Each row is a point. Any point is a mix of the corners, with weights that add up to 1. It lies inside the corners' shape when no weight is negative. Say inside or outside, and name the corners with a negative weight.

Corners:
(1): 1.5	8.6	-2.6
(2): -6.0	-3.5	-1.5
(3): 2.5	1.8	8.9
(4): 0.0	-6.3	3.5
Points:
-3.4	-0.6	-1.0 => inside
0.0	5.7	1.0 => outside (4)
1.1	4.3	2.0 => inside
-0.7	0.0	4.3 => inside

Corners:
(1): 3.7	3.8	-3.5	-7.1	9.6	-6.3	-0.1	0.5
(2): -5.3	0.6	7.6	3.4	-5.6	6.3	-4.6	-5.7
(3): 0.3	3.5	2.3	-2.6	-2.8	-5.0	5.8	-6.9
(4): -1.1	-2.7	-0.9	4.8	-5.8	-5.9	-4.2	-3.8
(5): 5.9	-4.8	-4.3	2.6	6.1	-0.3	1.6	1.9
(6): -2.8	-2.7	4.1	-0.3	2.2	-1.0	5.2	2.4
(7): -8.2	-6.9	-2.5	-1.5	-2.0	-4.1	6.8	-7.2
(8): -4.5	-0.8	-5.4	2.1	6.3	3.8	4.1	6.4
(9): 3.0	3.9	2.1	-5.8	-0.6	5.7	-5.3	4.9
Points:
-0.6	-1.5	-0.7	2.1	-2.1	-2.9	-1.5	-1.8 => inside
-0.4	-1.9	-2.4	-2.0	3.8	-3.7	4.0	1.8 => outside (2)
-0.6	0.2	1.6	-2.1	0.4	-0.7	2.1	-0.4 => inside
0.4	1.0	-1.0	-0.5	2.3	-0.5	-0.1	1.6 => outside (7)

Corners:
(1): -5.6	0.2	-2.4	4.2	1.2	2.9	-1.5	4.9	0.5	1.9	3.0	6.9
(2): -2.8	2.8	-3.9	3.3	-4.1	-0.6	-5.8	6.0	-8.3	6.8	1.7	1.4
(3): -6.4	1.4	-2.5	6.8	5.3	-6.7	4.0	2.0	2.1	0.6	-0.7	-6.4
(4): 4.3	-3.0	5.7	2.9	6.1	-3.0	5.9	-4.3	0.0	4.2	2.4	-4.9
(5): 4.4	-7.1	3.3	-3.4	9.3	0.5	4.6	2.7	1.3	-4.7	-6.9	-1.1
(6): -7.3	-8.3	-3.5	-2.2	-5.0	4.1	-4.0	3.0	-3.6	1.7	-5.5	4.3
(7): 2.9	4.6	7.7	2.2	-6.2	-1.1	6.4	6.6	3.6	1.9	-3.5	-0.2
(8): 1.7	4.6	-0.1	-4.8	-4.9	-8.4	-1.9	-6.4	0.5	3.1	3.8	2.2
(9): -4.8	0.7	5.7	-3.6	4.3	3.2	-5.1	-3.5	-8.8	5.0	-4.9	-7.8
(10): 3.1	-1.3	5.9	3.0	7.1	-2.5	3.1	-5.9	1.6	5.1	-9.4	-2.1
(11): 6.8	-4.7	3.2	-5.1	-2.0	-0.6	-8.2	-3.3	3.8	-4.0	3.3	0.7
(12): 3.3	-2.3	-2.9	-2.5	0.7	4.9	0.6	4.5	4.6	2.2	1.3	0.3
(13): -4.8	-1.8	3.2	-2.0	-1.6	-9.5	0.0	2.8	4.6	6.2	-4.8	3.9
Points:
-2.1	1.2	-0.5	-1.7	-6.2	-1.2	-5.9	2.9	0.2	1.6	3.0	2.1 => outside (4, 5, 10)
-1.4	-1.0	2.2	-0.5	0.6	-0.6	-0.9	0.7	-0.8	2.9	-1.8	-0.8 => inside
-1.3	0.6	0.5	0.6	-2.2	-0.8	-2.0	0.0	-0.2	4.2	0.8	0.9 => outside (5)
4.0	0.2	3.4	0.7	5.8	-0.4	3.9	-2.6	4.1	0.3	0.0	-4.0 => outside (2, 6, 13)
-3.1	0.7	0.3	2.2	1.7	-1.4	2.2	2.5	-0.7	5.2	-5.1	0.4 => outside (4, 11)
1.0	1.0	2.9	-0.5	-3.7	-3.0	0.0	-0.4	1.6	4.8	-1.6	-1.7 => outside (1, 5)

Corners:
(1): -0.9	0.7	-1.4	2.8	1.3	-0.6	1.5	-8.5	-6.9	7.5	-5.1	7.0	3.8	4.3	-4.6	4.3	-6.6	2.1	-1.6	-4.2
(2): -3.8	5.1	3.6	6.7	2.8	1.1	5.3	-0.2	-1.8	4.3	-1.1	1.3	5.8	1.0	-1.5	-2.0	-4.4	-7.8	-3.4	2.9
(3): -1.8	-1.5	-5.9	-4.3	4.4	0.7	-2.5	-4.6	-4.1	3.4	1.2	1.6	-3.0	0.5	5.1	-0.7	-0.1	-0.5	5.1	-0.1
(4): 4.1	1.3	-9.7	-3.5	3.4	-2.6	1.5	-1.9	-4.5	-1.0	-3.5	-5.0	-1.1	4.2	5.4	5.2	-0.9	1.1	-3.1	0.5
(5): -1.6	-0.1	2.7	1.0	-7.2	1.8	-2.4	-2.0	5.0	1.3	-2.5	-3.2	6.2	-1.4	-2.6	-5.2	-0.4	-3.9	-9.3	5.1
(6): 7.1	-3.7	-5.5	0.4	2.0	-2.6	4.0	-0.5	-3.3	0.5	3.6	-1.3	-2.8	-3.2	5.6	1.9	-7.5	4.3	4.5	-0.4
(7): -3.4	5.4	-2.8	3.2	-3.7	0.9	2.8	-2.2	-5.4	0.6	-7.4	4.9	9.9	-4.8	-3.5	-5.1	-1.9	-2.6	-2.7	0.9
(8): 8.5	-3.4	2.0	-4.0	2.8	0.4	-0.2	-0.6	-8.1	-1.7	0.2	-0.1	-2.2	-1.8	6.3	1.1	5.4	1.3	0.0	2.3
(9): 2.7	-4.9	-4.5	10.9	-5.9	5.3	-5.6	2.6	1.0	-0.7	-1.2	0.2	4.8	-2.1	-1.4	-3.3	5.3	-7.9	-6.6	6.1
(10): -4.0	-0.9	-0.5	5.2	-1.6	8.8	-2.6	5.6	4.5	-4.0	-4.1	0.0	0.2	-2.3	-1.7	-1.6	3.3	1.7	-8.6	6.8
(11): 7.5	-0.7	-5.4	-2.9	5.7	-2.8	5.1	-3.0	3.7	-0.2	-0.2	5.1	0.4	1.4	4.5	0.6	3.0	2.6	1.1	0.7
(12): 1.0	-8.8	-2.1	-1.6	1.0	3.3	4.9	4.2	0.0	-2.4	1.2	-3.2	5.7	2.9	6.1	-5.0	2.8	1.6	-2.9	0.1
(13): -0.6	-5.2	-0.9	5.4	-1.7	9.6	-1.2	0.0	3.6	-9.6	-5.3	-1.7	4.3	-2.8	-4.6	-6.1	-0.8	-9.1	-10.2	4.0
(14): 0.3	-1.0	-3.2	-5.3	0.8	-5.5	3.6	-0.1	-3.2	1.1	2.5	2.3	0.0	0.7	-1.4	7.7	-1.4	-0.8	3.8	-2.7
(15): 6.6	-2.0	-3.1	-3.6	-2.2	7.2	6.3	-1.8	-0.4	-1.1	0.0	-2.3	-0.8	4.3	3.7	1.2	1.8	1.3	3.9	5.3
(16): 0.2	9.6	-1.9	-0.3	-3.1	-0.4	2.4	-0.7	-3.3	5.4	-5.4	6.9	0.7	5.1	-0.8	-1.7	-7.2	-1.9	-1.1	-10.7
(17): 5.2	-3.9	-5.5	-5.6	3.9	2.3	3.8	1.8	-0.9	7.5	-4.0	1.6	-0.1	-2.1	1.3	3.5	-2.9	-1.9	-0.5	-0.7
(18): -2.6	3.0	-3.9	3.6	0.3	-4.2	6.0	-5.1	-6.2	8.3	-7.7	2.6	-4.3	0.5	-6.7	-0.5	-2.0	-1.3	0.9	-6.9
(19): 2.4	2.7	-7.8	-0.7	1.4	0.9	6.4	-7.6	-6.3	5.9	2.9	0.6	-1.9	-2.5	3.0	6.8	-0.3	1.8	-0.3	-9.2
(20): 5.8	-0.3	-1.9	-3.4	4.1	5.4	1.6	5.7	1.3	-3.9	6.1	-3.5	5.9	2.6	-4.4	-9.3	2.1	0.9	-3.6	6.8
(21): 6.5	-0.8	0.8	-1.7	5.7	4.0	-0.5	3.5	5.7	-4.8	-0.6	-9.2	7.6	0.7	0.8	-3.0	5.2	1.5	3.0	2.4
Points:
3.6	-2.3	-2.1	-1.7	4.2	4.9	1.7	4.5	-4.1	-1.5	1.8	-4.6	-3.4	1.1	3.1	0.5	4.1	-2.4	0.6	0.8 => outside (1, 5, 6, 7, 11)
1.2	-1.2	-2.7	1.0	0.1	2.8	1.4	-0.6	-0.3	-1.6	-2.6	-0.8	2.7	0.0	0.0	-1.5	-0.4	-2.4	-3.9	1.6 => inside
9.5	-1.0	-14.1	-5.9	6.3	-0.8	5.7	-3.4	-7.5	6.3	-0.9	0.6	-1.1	4.2	5.5	1.7	-0.8	6.6	6.6	-8.5 => outside (2, 5, 8, 10, 13, 14)
0.8	-0.3	-1.6	0.0	-1.7	1.6	0.4	-1.3	0.5	0.8	-1.8	-1.4	2.7	0.1	0.1	-1.5	-0.3	-1.5	-3.9	2.3 => inside
-3.7	1.3	0.6	-3.7	5.4	-0.8	2.9	-4.1	-5.3	2.5	-1.5	-3.4	6.4	0.0	-5.2	-2.5	-0.2	-5.3	-3.5	-1.8 => outside (6, 9, 10, 11, 15, 16)
-1.4	2.8	-0.2	0.8	-4.9	0.5	2.7	-4.7	-5.2	5.2	-6.6	-0.4	5.7	0.7	-2.3	1.3	-0.7	-6.1	-4.4	-5.2 => outside (3, 6, 10, 11, 20)
2.8	-1.6	-3.8	-0.1	0.9	2.5	1.0	0.7	0.1	-0.5	0.3	-0.5	3.4	0.1	1.7	-1.0	-0.5	-0.6	-1.6	2.1 => outside (8, 18)
0.5	-11.0	3.5	3.2	-2.1	0.4	1.9	-0.3	-2.7	1.9	-3.3	-0.2	8.1	-2.6	0.6	-3.7	0.1	-7.6	2.4	4.3 => outside (4, 10, 11, 16, 19, 20)
0.7	0.1	-1.7	1.5	0.0	1.3	1.6	-1.6	-1.5	0.1	-1.5	0.3	2.5	0.6	-0.1	-1.0	-0.7	-1.1	-2.2	0.9 => outside (17)

Corners:
(1): -0.4	4.9	3.0	1.4	-2.0	-1.1	6.9	3.4	2.1	-2.6	2.0	-2.5	1.2	-0.4	4.9	-2.6	-4.3	-5.2	1.3	5.4
(2): -0.1	-5.6	-0.8	2.3	4.8	-3.1	5.3	3.2	1.6	-7.6	1.8	4.9	6.2	-3.5	-1.1	1.1	-2.0	-2.9	-6.6	2.3
(3): -1.8	-1.1	2.4	8.8	2.8	3.2	-0.1	2.6	4.0	-7.2	3.4	-3.6	2.0	-4.6	4.6	5.2	-2.0	-3.1	0.4	-1.1
(4): 1.9	-4.3	-1.1	-4.0	5.6	0.4	-2.7	0.8	-5.4	1.9	-4.5	-8.2	1.6	-4.6	0.2	-7.3	-0.5	3.6	1.0	-3.9
(5): 10.0	-8.3	-6.3	5.2	-3.3	7.5	-4.3	8.2	-3.7	1.9	-2.3	6.2	3.4	4.0	-6.0	3.9	-0.8	-6.9	3.6	1.4
(6): 0.1	-1.4	-2.6	-4.0	-8.6	8.1	-0.6	10.4	-1.6	1.5	-0.5	2.0	9.4	2.9	-4.8	0.9	0.3	3.8	4.1	-5.7
(7): -1.6	1.5	-0.9	-4.6	3.4	0.6	-3.4	-9.8	1.8	1.1	-6.7	-4.4	4.9	-7.0	-2.1	-0.2	-2.9	-1.6	1.7	-2.6
(8): -3.6	2.2	1.2	1.9	8.6	-4.8	4.7	0.5	6.1	-1.9	0.9	-3.6	0.6	2.7	0.4	-0.7	-6.4	-5.0	2.2	-4.7
(9): 5.6	-2.0	6.8	-5.5	-6.8	4.9	-0.6	5.2	4.4	-0.1	-1.6	-2.8	8.7	8.2	-1.9	-0.7	7.4	1.1	5.5	-3.6
(10): 1.6	-10.3	-11.5	6.8	2.7	2.5	4.8	3.8	-4.6	3.1	2.1	1.2	8.1	2.5	1.6	8.0	-1.7	-11.3	-2.2	5.2
(11): 8.7	-5.4	-0.7	-8.0	-4.8	9.7	3.0	7.1	4.9	1.2	2.5	3.9	1.8	3.4	3.9	1.5	1.1	1.4	6.9	-1.7
(12): -1.1	-2.0	-1.0	-0.5	-1.1	-0.5	-0.2	-5.2	-3.1	2.3	0.0	-2.7	-1.9	-1.9	-1.0	-3.1	0.9	-4.1	-4.0	-8.1
(13): 3.2	-3.8	3.3	-2.2	0.7	-5.6	-1.6	2.8	3.1	5.2	0.9	-6.3	2.5	-5.1	-0.9	0.5	-8.4	-1.5	-2.6	-2.3
(14): 7.9	2.9	1.0	0.0	-2.9	3.6	-2.2	7.0	0.6	4.0	3.3	4.3	7.3	6.2	5.0	2.8	1.5	6.8	2.5	-0.1
(15): -5.3	-3.8	5.1	3.2	2.2	-5.1	4.0	1.1	0.0	-0.8	-5.6	1.6	2.0	-3.8	7.7	1.2	-3.8	-4.6	0.4	-2.2
(16): -1.5	-1.2	7.0	1.5	6.0	5.7	3.1	2.3	5.3	4.7	-2.9	-1.5	2.7	-2.8	0.9	-2.5	-4.9	0.0	-5.2	-0.8
(17): -5.2	-0.2	1.7	-1.3	1.7	-1.9	1.5	2.2	4.5	1.6	-5.1	-6.7	-4.4	-0.3	-0.1	5.0	-0.4	1.9	-1.2	1.3
(18): -7.8	0.5	5.2	-3.8	4.2	0.2	-4.9	1.9	1.7	-4.7	-0.2	-3.5	0.2	1.6	4.4	-1.4	-4.3	-3.9	-2.0	1.0
(19): -0.5	-14.7	-5.8	10.6	2.1	4.1	-1.5	2.6	-6.1	3.8	7.7	6.5	4.0	-3.1	-6.4	4.8	-0.7	-3.0	3.3	9.2
(20): -4.6	-1.6	-3.2	2.9	-0.2	-2.7	0.6	2.5	10.4	-1.9	-1.2	-1.2	2.1	-3.2	6.3	-3.8	0.6	-3.1	-0.2	-0.1
(21): 0.6	-8.0	-3.0	7.1	-0.7	-2.4	5.6	-2.5	2.1	-4.4	0.2	-0.7	3.4	3.1	5.4	0.9	-8.7	0.0	-2.9	3.8
Points:
1.0	-2.9	-1.2	1.6	-0.2	1.2	1.1	2.9	1.7	1.0	0.0	-0.1	3.5	-0.4	0.2	0.5	-1.3	-1.5	0.6	-1.2 => outside (18)
-1.4	-4.6	-0.3	2.2	4.7	-2.6	2.8	-1.2	2.7	0.5	-0.9	-3.3	1.5	-2.4	2.5	2.3	-2.2	-1.8	-2.5	0.4 => outside (1, 5, 6, 18)
1.2	-3.8	-0.4	0.7	1.0	0.7	1.2	2.3	1.0	0.7	-1.0	-1.2	3.0	-1.3	0.6	0.0	-1.5	-0.7	0.3	-0.7 => outside (18)
-0.5	-1.3	0.3	1.6	2.0	-0.5	2.1	2.3	2.2	-0.6	-0.3	-1.2	2.0	0.4	1.2	0.2	-3.1	-3.3	0.9	-0.8 => inside
1.6	-3.0	-1.0	0.4	1.1	2.4	-0.1	2.4	1.3	0.6	-0.2	-1.3	3.2	-0.1	-0.7	0.3	-2.0	-1.5	-0.3	-0.1 => outside (15)

Corners:
(1): -2.3	-6.5	-6.0	-2.0	2.6	-0.7	-0.3	-4.3	4.3	-6.2	7.0	-5.7	-1.6	2.1	-4.8	0.8	-0.8	7.1	0.9	-5.9
(2): 0.9	-0.5	-0.9	-2.2	2.5	0.8	2.2	5.5	0.3	-4.6	-3.3	-8.3	0.6	1.4	-6.7	3.0	-8.4	3.7	10.8	0.0
(3): 0.8	1.4	5.6	5.7	-1.2	1.5	2.3	-2.0	1.5	6.1	1.1	0.3	-7.7	0.6	-1.3	-0.7	1.4	-3.9	-7.4	2.2
(4): -2.1	-0.4	3.5	6.1	3.0	0.3	1.9	4.8	0.0	-5.3	-6.6	-8.0	11.4	-1.0	-9.1	1.6	-1.0	3.2	-3.5	-0.8
(5): 3.9	-2.1	2.4	-2.5	-4.8	-3.3	2.5	-3.7	9.7	3.9	0.6	0.4	-6.8	-0.9	-3.3	3.9	-1.9	-7.1	-2.3	-1.6
(6): 0.7	3.9	-3.7	1.3	1.6	-0.7	-6.6	-0.7	2.6	-0.1	-2.0	-2.9	-0.5	-0.3	-1.8	-0.6	3.9	-4.8	-0.9	7.6
(7): -3.6	1.3	4.1	-7.5	2.1	-1.6	5.0	-4.5	9.4	-2.1	5.5	-9.5	2.6	5.4	5.7	0.8	-0.3	-2.8	1.8	-0.6
(8): -6.9	-9.3	7.9	2.6	-6.5	-2.4	4.2	6.8	0.1	3.9	-0.1	-4.6	-3.0	-0.9	-0.9	-4.4	-0.6	-2.2	-2.3	-0.1
(9): 1.2	1.2	6.0	-6.1	-6.9	4.4	-4.8	2.0	3.2	4.9	-4.7	-1.6	-1.4	-4.6	1.3	2.3	9.8	4.8	-4.0	7.8
(10): -1.0	2.6	-4.2	-2.8	2.0	-2.7	-3.2	0.9	-0.4	2.4	1.2	-9.9	-5.0	1.0	-5.2	-0.4	6.4	-3.0	-7.7	-0.7
(11): 2.4	6.8	-6.9	-4.4	-2.9	-1.0	-1.8	4.9	-7.6	2.0	-0.9	3.4	5.4	-5.0	-6.6	2.9	6.3	-2.4	1.8	5.4
(12): -1.8	4.5	0.6	-6.5	1.2	-2.8	1.9	3.6	2.4	5.2	9.5	-2.5	8.6	-5.1	-5.6	-4.4	2.4	2.8	1.5	3.9
(13): 2.4	1.7	-10.2	-2.6	5.1	-3.7	3.0	-1.3	-0.8	0.5	0.4	-5.9	5.2	1.3	-1.3	5.4	-0.1	2.2	-0.5	5.3
(14): -1.1	-4.6	0.4	-3.2	-3.6	-3.0	-1.3	-3.8	-3.2	-2.9	1.3	-3.3	-8.1	-3.1	5.7	-4.5	-6.8	-6.7	-3.7	2.6
(15): 6.3	5.1	-10.3	0.6	1.9	-0.3	-1.3	0.2	4.7	3.1	-0.1	-1.5	3.1	1.6	1.4	-7.3	-1.6	-0.4	-2.1	0.6
(16): -7.8	2.6	0.4	-3.5	10.7	-1.6	6.9	-1.2	0.9	1.3	-2.0	4.4	3.5	2.8	-2.3	-5.3	-4.2	-3.7	0.9	1.6
(17): 3.1	6.4	-5.7	4.1	0.4	-7.9	3.3	0.2	0.7	-2.2	-5.0	-0.6	5.3	-2.3	-0.7	-2.6	2.9	7.3	-1.9	-2.8
(18): -3.0	7.9	-8.0	2.7	-0.4	-5.0	3.6	2.5	3.9	1.1	-4.1	-2.7	6.3	2.8	-4.4	3.1	-4.7	6.8	-3.2	-1.3
(19): 0.3	8.9	-4.6	-1.5	3.2	-6.8	-2.2	3.2	-3.1	3.7	-4.1	5.1	-0.3	-4.7	4.4	2.9	-1.4	-8.6	-6.7	-4.7
(20): 3.0	0.7	-2.8	-3.7	-1.2	-5.3	-4.7	-3.0	-6.7	4.8	-0.9	1.6	-1.0	2.7	-0.5	-1.9	2.4	0.1	-1.0	4.2
(21): 2.6	-0.1	5.0	1.7	-0.5	-5.1	0.9	6.7	8.3	-6.0	3.0	-3.2	3.3	0.4	2.0	-6.4	3.0	3.8	-10.4	1.8
Points:
0.4	0.9	-1.4	-2.2	0.8	-2.4	-0.2	1.5	-1.8	0.3	1.8	-4.3	1.0	-1.4	-0.5	-1.1	1.6	0.4	-2.8	0.6 => outside (5, 6, 16, 18)
-0.8	0.6	-1.4	-4.7	-3.1	-2.8	2.4	4.8	1.5	3.1	0.0	3.8	-4.2	-5.6	-1.8	-4.5	-3.0	-0.5	-1.7	-2.3 => outside (3, 4, 6, 7, 13, 20)
0.7	0.8	1.4	0.0	-0.2	-2.9	0.4	2.5	3.5	-0.8	1.0	-2.8	0.7	-0.1	-0.5	-2.6	1.7	0.7	-5.2	1.7 => inside
-0.5	1.1	0.1	-0.6	0.6	-2.3	1.2	1.1	2.2	-0.2	-0.2	-1.7	1.5	-0.2	-0.9	-1.8	-0.3	0.2	-1.9	1.6 => outside (10)
1.0	2.7	-3.1	-1.4	1.0	-2.0	-0.6	1.4	0.4	0.6	-0.4	-1.8	1.8	-1.3	-3.0	-0.2	0.6	0.6	-1.3	1.8 => outside (7, 8)

Corners:
(1): -1.9	0.8	-4.0	3.8	-1.9	5.3	0.9	-1.3	-2.1	6.9	-8.2	-7.7	8.1	6.5	6.1	4.6	-1.3	2.0	-1.9	-0.2
(2): 10.8	-3.3	0.3	-0.3	-1.1	3.0	2.5	-4.1	1.3	-2.7	0.6	-9.8	-2.6	-4.7	3.8	-0.1	-1.0	4.4	1.4	-2.1
(3): 1.0	-1.2	2.1	-2.5	-1.7	3.9	-1.6	-0.5	1.9	-5.8	-12.4	3.2	0.0	-1.7	1.3	-3.1	-2.5	-2.8	-5.0	4.2
(4): 5.2	3.0	3.5	3.1	-0.4	-2.4	0.4	1.9	-2.4	-1.1	3.1	-3.8	4.4	-5.5	5.8	-1.3	-3.1	3.3	-3.4	6.7
(5): -2.3	-3.1	0.8	-0.9	-2.7	-0.7	-1.7	1.8	-2.6	-2.3	3.3	4.5	2.2	-7.4	3.8	0.8	0.0	-1.0	-2.2	-2.0
(6): -3.5	1.6	-1.4	-3.1	-0.2	-1.7	3.0	0.8	-1.9	-4.1	-1.5	5.9	2.8	-2.2	2.4	5.5	4.9	6.2	-15.5	-3.3
(7): 1.3	-1.6	-3.1	-1.8	-4.8	-0.4	2.4	3.8	-2.2	17.8	4.9	3.0	4.7	-0.9	6.8	5.3	-3.2	1.5	-0.3	-2.2
(8): 4.0	-0.7	2.5	-6.3	-3.9	-1.8	-5.2	8.1	-7.5	32.1	6.0	-4.6	1.8	-2.2	6.2	5.8	-2.0	7.4	1.8	-0.2
(9): -1.9	-7.2	-1.6	4.0	-1.9	-0.3	2.9	-8.6	-2.2	-1.5	3.8	4.8	1.0	2.0	-2.1	-0.4	-5.5	14.3	-0.2	-3.3
(10): -2.0	2.5	3.1	-4.6	5.3	-2.2	3.3	4.2	2.2	-1.4	3.7	1.5	0.2	-3.7	4.9	-0.3	-0.8	2.0	0.1	2.3
(11): -2.3	3.8	-8.4	-1.3	-4.1	2.3	-2.8	3.1	-2.2	-2.5	-2.0	3.4	-1.6	8.3	1.0	2.7	-3.5	-0.4	-3.8	1.4
(12): -1.2	-4.5	1.6	-2.7	-3.3	4.8	-2.1	2.5	0.3	-1.2	-1.2	2.9	-2.0	-2.5	1.5	3.3	-3.3	3.3	-3.9	12.2
(13): -0.5	1.0	2.0	-4.0	-4.8	1.7	0.8	-3.7	2.5	5.6	0.7	-1.5	3.6	2.9	-1.2	6.0	-0.1	2.0	-2.1	-2.1
(14): -2.5	2.6	-2.7	5.4	-2.8	2.9	7.8	0.9	-4.6	-3.9	2.5	2.7	-1.7	-4.9	3.3	-2.5	-1.7	-1.2	0.1	-2.3
(15): -6.1	0.7	3.4	3.5	6.4	-4.6	-0.1	3.9	5.9	0.3	3.1	2.3	-1.8	-4.2	-0.7	-1.1	-0.7	3.7	-8.9	-2.0
(16): -2.2	1.0	2.1	6.9	22.7	2.6	3.7	1.5	1.3	-5.8	3.3	0.2	-1.1	-0.5	-6.1	-1.4	-6.1	-0.9	0.4	-0.7
(17): -3.4	-0.2	-2.4	-3.5	14.1	4.7	3.7	-8.9	1.6	-8.3	-0.2	1.5	0.0	-7.3	-5.1	-2.1	0.7	-2.3	0.0	8.0
(18): 6.2	3.0	0.0	-2.2	-2.9	5.3	0.1	-1.2	4.0	-1.5	-3.0	2.9	1.1	3.7	-0.9	-1.9	12.4	0.5	-0.1	3.1
(19): 1.0	7.1	-5.7	-0.8	-1.6	9.9	-1.9	-0.2	-0.2	3.4	-0.1	3.5	8.0	-1.4	4.7	-1.6	-0.8	0.1	-2.2	2.9
(20): 1.8	1.5	1.5	5.6	-4.6	0.9	-1.4	-6.1	-0.4	1.7	-1.0	4.7	-1.8	-1.1	5.5	3.8	-2.2	7.5	-1.5	-4.4
(21): -2.7	-4.2	0.1	-1.8	1.9	3.7	0.7	-11.6	-1.7	-6.9	-0.2	3.4	0.7	4.1	3.2	-3.9	0.4	1.7	-4.3	2.6
Points:
0.4	0.5	-1.2	-2.8	-2.7	2.0	-1.0	-0.1	1.0	3.3	-1.0	1.4	1.8	0.3	1.9	2.8	0.5	3.2	-2.5	0.8 => outside (4, 14, 16, 21)
-0.7	0.5	0.0	0.0	0.5	1.1	0.4	0.6	-0.4	2.3	0.8	2.4	1.5	-1.1	1.9	1.0	-0.2	2.2	-2.9	0.6 => outside (2)
0.7	0.3	-0.4	0.3	1.6	2.3	0.6	-0.9	0.4	-0.2	0.2	0.6	0.8	-0.9	1.1	-0.1	-0.9	1.5	-1.0	1.3 => outside (6)
0.5	-0.5	0.0	0.1	-0.6	2.6	0.2	-1.4	-0.1	-0.1	-1.5	1.0	0.4	-0.8	1.9	-0.1	-1.9	1.7	-1.4	1.9 => outside (6)
-0.1	-0.3	-0.4	0.4	1.4	2.1	1.6	-2.1	1.2	-4.3	-2.0	1.6	-0.1	-0.1	0.7	0.1	-0.6	1.8	-3.4	2.3 => outside (5, 8, 19)
1.0	-1.0	1.3	-0.1	0.0	-0.8	-0.9	1.2	-0.8	7.5	2.9	-0.6	0.8	0.7	2.7	3.2	-0.8	5.8	-2.1	-1.1 => outside (3, 14, 17, 19)
-0.5	0.2	0.4	0.3	0.1	0.5	1.2	0.2	-0.3	1.9	0.1	0.2	1.4	-1.3	2.1	2.1	-1.0	2.8	-2.5	-0.1 => outside (19, 21)
1.7	0.9	-0.4	2.5	-0.9	0.3	0.7	3.5	-1.4	5.1	2.6	0.3	1.2	-1.6	4.3	2.0	-1.2	4.5	-1.6	-1.2 => outside (3, 13, 17, 21)
